Every row gives one point. The ring and each string are closed loops that go straight from each point to the next, and from the last back to the first. Before rounding, they use only three directions, however many columns there are. How many times does the string pass through the ring? Passing back the other way cancels.
In the rows, 128 means zero.

Ring:
[[ 95 155  64  91]
 [119 141  72 106]
 [144 122  97 124]
 [159 108 129 142]
 [158 101 153 143]
 [150  99 155 126]
 [132 108 136  99]
 [103 134  98  81]
 [ 89 154  71  83]]
String (28 x 4):
[[ 79 153  96  82]
 [ 79 158  88  89]
 [ 71 163  69  71]
 [ 57 181  56  79]
 [ 77 169  70  98]
 [113 138  91 101]
 [128 123  91  94]
 [120 133  65  84]
 [133 122  79  91]
 [128 128  97 108]
 [114 146  90 123]
 [122 144  89 131]
 [136 123 105 120]
 [156 100 112 105]
 [174  92 122 125]
 [175  99 139 156]
 [144 126 144 171]
 [150 117 154 169]
 [147 116 157 163]
 [133 121 129 129]
 [162  89 133 107]
 [169  81 157 115]
 [155  90 169 122]
 [129 114 153 122]
 [122 124 126 114]
 [131 114 121 101]
 [142  97 121  80]
 [110 119 112  68]]
Times through: 3
String, 22 rows:
[[131 116  83  76]
 [114 138  92 106]
 [ 85 171  58 108]
 [119 137  91 111]
 [142 114  97 102]
 [155 115  84 117]
 [144 129 100 144]
 [130 131 113 134]
 [158  98 119 109]
 [178  88 146 142]
 [158 108 164 170]
 [131 128 146 154]
 [143 109 123 112]
 [173  75 151 105]
 [148 100 129 104]
 [114 131 130 120]
 [113 124 133 101]
 [120 129 111 110]
 [138 102 108  76]
 [ 81 149  81  66]
 [ 52 185  66  88]
 [ 60 177  45  67]]
Times through: 2
